Each row is a point. Examples show where two turns around zero, p and q, send a point. Where does a point land after both, in the order given? Backwards means that the second turn is done in reverse. Each puzzle has new turns, and all numbers are rounded.

Turn p:
[-20  21] -> [-20  21]
[35 -3] -> [35 -4]
[-11 -33] -> [-12 -33]
[-3 14] -> [-3 14]
Turn q:
[-8 15] -> [-15  -8]
[  8 -28] -> [28  8]
[ -6 -25] -> [25 -6]
[12 -9] -> [ 9 12]
[-5 48] -> [-48  -5]
Where do these land?
q, then p: [-17  -2] -> [  2 -17]
p, then q: [30  3] -> [-2 30]
q, then p: [ 29 -22] -> [23 28]
p, then q: [-39  16] -> [-17 -39]
p, then q: [-3  5] -> [-5 -3]

Turn p:
[ 30 -26 -36] -> [ 35 -39   9]
[ 4  0 19] -> [-4 14 13]
[-17  29  -9] -> [ -5  12 -32]
[21 -3 10] -> [14  8 17]
[-39   0  17] -> [-41   6  -7]
Turn q:
[4 3 8] -> [ 6 -2  7]
[ -1   2 -28] -> [-14  20 -13]
[ 28 -29  -1] -> [ 30   1 -26]
[-26   1   9] -> [-18 -19   7]
[-26  35 -29] -> [-44  24  15]
[ 20 -13  41] -> [ 39 -25  10]
Where do these land?
q, then p: [-30   9  14] -> [-31  -6  14]
q, then p backwards: [21 48 24] -> [ 41 -18  36]
p, then q: [ 0 -7 -7] -> [ 4 -4 -8]
q, then p: [  7 -11 -23] -> [ 11  -5 -24]
q, then p: [  2 -38  -8] -> [ 18 -32 -11]

Turn p:
[  2   2  17 -22] -> [15 -7 21  9]
[15 -7 -6  9] -> [ -7  -4 -15  10]
[  9  -8 -22  -9] -> [  9 -16 -19  -4]
[-11  -5  -3  18] -> [-18   6  -4 -10]
[-15  17  14   5] -> [ 0 21 16 -5]
Turn q:
[ 10   6   4 -13] -> [ -3   3   1 -17]
[ -3 -10   6 -10] -> [  5 -13   2  -7]
[-5 10  7 -9] -> [-13  -4   5  -7]
[ -3  -1 -12  -9] -> [ -3  -4 -14  -3]
[11  1  4 -7] -> [  3   4   2 -13]
[-11  -6  -8  48] -> [11 13  5 47]
Where do these land?
p, then q backwards: [21  4  1 13] -> [ -8   4 -19  14]
q, then p backwards: [ -8  -4  -6 -19] -> [ -1 -15 -16   0]
p, then q: [14  2 11 19] -> [-12   6   2  22]
p, then q: [ -6  13   4 -14] -> [  3  10  10 -14]
q, then p: [-10  10 -17  -9] -> [  0  -2  -7 -23]
p, then q: [-11 -25   8  11] -> [ -4 -29   4   9]

Turn p:
[18 14 -1 24  3 15] -> [ 14  27 -11  11   6  11]
[  9  -3 -12   6  19  10] -> [  6   7 -20   8   4 -13]
[  6  10  -1 -29   3  12] -> [  6 -14 -19 -16 -15   7]
[-4 -1 22 19 -2 13] -> [-8  8  0 11 19 21]
[-12   6  -1 -13   0 -18] -> [  0 -10  12 -19  -1  -8]
[ -2 -33  10  -5  -8 -30] -> [ -5 -29  30  17   2 -12]
[-14   7 -16  -1 -16  -1] -> [-13  12   9 -12 -15  -4]
Turn q:
[ 1 -7  9 -7 -7 17] -> [ 0 -9 17 11 -6  1]
[ 21  22  21  -3  19 -12] -> [ 26   9  -8   6  14 -29]
[-3  5 -3 24  8 17] -> [  4 -16 -19  14  -2  11]
[  3   8 -39 -12  -4  13] -> [ 14  16   3  -8 -12  35]
[  2  -5 -18   7 -13  -5] -> [ -4  -2  -5 -18 -11  11]
[-10 -23  10 -11   1 -24] -> [-24   3  13 -15  18 -12]
[-14   1  19   1  -4  -6] -> [-16   1   0  10  -1 -16]
Where do these land?
p, then q: [ 10  -7  -8 -14 -18   8] -> [ -9 -11   5  -5 -23   3]
p, then q: [-15  -6   0 -11 -17   3] -> [-21   0  10   9  -8   1]
q, then p backwards: [ 3  5 -6 12 -9  8] -> [ 10  -1  -2 -14  -5   7]
q, then p backwards: [ 5 -2 27 -3 -8 -5] -> [ -5 -15 -15  -1   5 -19]
p, then q: [ 5 -9 -8 31 48 -2] -> [ 16  14 -40 -19  32   0]
p, then q: [-11  21   3 -11  22   1] -> [10 20 16 -7 16 12]
q, then p: [  3  -1  -7  -4 -18 -13] -> [ -2 -11   6 -14 -12   9]

Turn p:
[-21  22   0   1  -7   3 -12  -2] -> [ -4  13 -10  -5 -15  18  -6 -16]
[  6 -16  11  -8 -18   3  48 -14] -> [-10 -13  13   0  11   2  51  12]
[ -6   3   3  -4 -11   1 -33   3] -> [-12  -3   0 -13  -9   4 -26 -14]
[  4   6  -5 -24  21   5 -13  -1] -> [  9  10 -10 -21   7   1 -16  16]
[ 31  -4   7 -11  -6 -23  43  -1] -> [  4   0  11  -5   5 -35  44  15]
[  0 -14  -7   2   9  -4 -21   8] -> [ -3  -5  -4   5   9  -8 -25  -1]
[ 15   0   5   9 -12  15  28  10] -> [  2 -12  12  13 -16  -1  24  17]
[-22   0  11  14  12   0  -9  10] -> [ -7  18   3  19   2  11 -15  -6]
[ -4   1 -26  -7   4  -6  -4   2] -> [  4  -4 -27  -2   4  -5  -5  -1]
[ -4   1   2  30   9   6 -28 -14] -> [ 17  -3  12  11   3  13 -26 -23]
Turn q:
[ -4  11  13  -6  17  12 -12   4] -> [  5   2   2 -17   1   6  23  -6]
[  2   5  11  14 -10  -2 -13 -36] -> [ 16   9  -9   4  16   6 -14 -32]
[  1 -16   7   7 -13   5  -2  22] -> [  4  -2  11  -6 -11  16 -13  19]
[ -5  -6 -17   7  -2  -9 -31  -4] -> [ -5  21 -19   6  15  18  -2   7]
[ 40   6 -19   1  -8   0 -18   0] -> [  7  32  -4 -11  17 -21 -14  16]
[  5  38  20  -3 -28   2  14   3] -> [  4  15  43   6 -10 -12  -2 -23]
[-11  -8  -1 -20 -10  -7  10   3] -> [-22  -5   0   2 -17   0  -6  -3]
[ -2   2   5 -16  43 -13  10   9] -> [-19 -27  -3 -14  14 -11  29   5]
[  3 -14 -21   3  -7 -15   6  12] -> [-13  -1  -4  13   2  -3 -14  23]
[-32 -20  -2   7  -5   8  20   3] -> [  1 -24  -6  20 -25  17  -2   3]
[  2   2   5   5  23  19  17 -17] -> [ 21 -20 -10  -3  -2 -15  14 -11]
Where do these land?
q, then p: [ 17  14 -13 -18   0   7  -5 -12] -> [  7  16 -16 -11  -2 -12  11 -15]
p, then q: [-13  -2   7   4  35 -12  -4  23] -> [ 7 18 15  9 27  8 25  6]
q, then p: [ 19  -4   4  29 -13  23 -25  23] -> [  9   3  14 -17 -35 -13 -14  30]
p, then q: [ 13   0   2 -20   3 -13   4  -1] -> [-24  -5   6  -2   3  -8   6   1]
p, then q: [-26  -3  29 -16   1  -4  20  -9] -> [  6 -16  14   8 -17  -7  34 -16]
p, then q backwards: [-13  -7  -6  15  10 -17  -8 -21] -> [  1  11   8  14   0 -10  -8 -28]
p, then q: [-17  -1 -18  18 -14  12 -27 -18] -> [ 21  11 -38  -7  -6   4 -11  -9]
p, then q: [ 10  14   9  14 -20  -1  23  19] -> [  2  -8  26  21  -8   3 -25  -5]
q, then p backwards: [  7  -6 -20 -14  -5 -12   0   4] -> [ -6  -7   1 -13   2  -7  -2  24]
q, then p: [  3  -6   6 -13   4  15  22  -9] -> [-13 -15  -1  -9  11 -14   8 -13]

Turn p:
[ -6   9   2  12 -18  -7  11 -13  24] -> [-24   6  -8  17   5 -18   3  13   0]
[ 28  11 -14 -11  14   0 -25  30 -35] -> [ 43  -6  27  -3 -19  32 -11   6   0]
[-33  -1  -3   2 -26  -7  17  15  17] -> [  3   5 -27  16   1 -29  26   6  -7]
[-22   9  22   6   4  -8  17  13  27] -> [-13  27 -23   4  -2  -7  25   2  15]
[  8 -26  21 -20 -16 -26  18  -1 -11] -> [ -8   1   2 -31 -32 -25   6  -4 -17]
[-7  6 -1 23 -3 16 16  4 -6] -> [ -5 -11  -2  24  -2   0  10 -16  11]
[ -6  28 -10  12  14   1  10 -10  14] -> [ -9   3 -14  19   8   4 -12   9  27]
[ -7  -3  17 -33 -17  11  14   2 -16] -> [ 12 -10  13 -25  -3 -29  19  -4   9]
[ 32   6   6  13  18  14 -41 -17   4] -> [-14   5  32  -2  20  41 -19   6  -4]
[  5   2 -31  15   5  14 -11 -21   9] -> [ -5 -10   0  21  25   7 -28  -1  -5]
[  2 -36   0 -19   2  -5  11   5   4] -> [  6  12  -6 -21  -6 -17  -6 -21 -20]
[  8  -4  -7   0  24  -3 -37  -7 -31] -> [ 13 -21   8 -19   3  42 -15   3  -9]
Turn q:
[  9 -18 -20 -23  -3 -17   6 -10  -1] -> [ 22 -16  14 -12   6  13  15 -15  -3]
[  8  -4 -23 -22  13  10 -14 -28  -1] -> [ 32   3   2   2  -4 -10  18 -17 -25]
[-16  18  -8  27  -9   3  -1  26 -15] -> [-23  -6  -8  28  18 -12  -9   6  18]
[19 20  0 12 -8  3 12 11  3] -> [-19  -3   5  16  -2  13 -19  -4  -9]
[  1 -15  40  23 -29  21  -6  34  -2] -> [-34  -1 -11   4  -5  14  -1  57   8]
[-17   5   1  16   0  22  25   4   3] -> [  8   1  -4  14  -1  -6 -31  16  12]
[ -5   7  10  -1 -12 -26  -8 -34  -6] -> [  5  32  -4  -8   7  18  15 -20  11]
[ -2  -2  -2 -48  12 -14 -17  -3  19] -> [ 10  -2  29 -23 -23 -15  28 -17  -3]
[ 10  -9   1 -30  29  -9  -1 -13 -13] -> [ 15   3  15 -31  10 -13   8 -13 -21]
[-8 -2  2 44  7  7  3 14 12] -> [-15 -11 -36   9  -5  -5 -23   8  12]
Where do these land?
q, then p backwards: [ 26 -31  27   3 -18  16  11 -11 -30] -> [ -8   6  -2  -6   5 -19 -58   0  13]
p, then q: [25 -9 24 -4  8 22 -5  4  4] -> [  1  38  10  -9 -13  -3 -10   6  -2]
q, then p: [-29  17   1   7  16 -11  22   8  12] -> [-15  19  -6  -8  18   7  -4  30 -17]
q, then p: [-33  33   3   0 -15 -20 -11 -10 -11] -> [-31  17 -19  16  10   1  -4  20  29]
p, then q: [-27   0   1 -24  13 -11   3   3   7] -> [  6 -21  22   4  -5  -4   2 -24 -10]
p, then q: [  9 -28   6  15  -6  30 -13 -13 -19] -> [ 26  27 -13 -25  13  -3  -2  19  -6]
p, then q: [-16   1  10   9   7 -33  -9   2   2] -> [  8 -19  17  27   8  -8  -1   7   6]
p, then q backwards: [ 17  -1 -21  -3  -3   1  -5  16 -12] -> [  4   2 -13 -12  -1  18  18 -11   9]
p, then q: [ 30   4 -29   1   1   6  -2 -22   1] -> [-20  10 -26 -10  -4 -13  28   9  -3]
q, then p: [ 33  11 -32   1   7  17  -3  14   9] -> [-14 -36  -1  -4 -12  12   6 -19 -26]
p, then q: [-36   2  11  -5 -11 -16  10   9  38] -> [ -3 -21  17  15  15 -10 -23 -37  17]
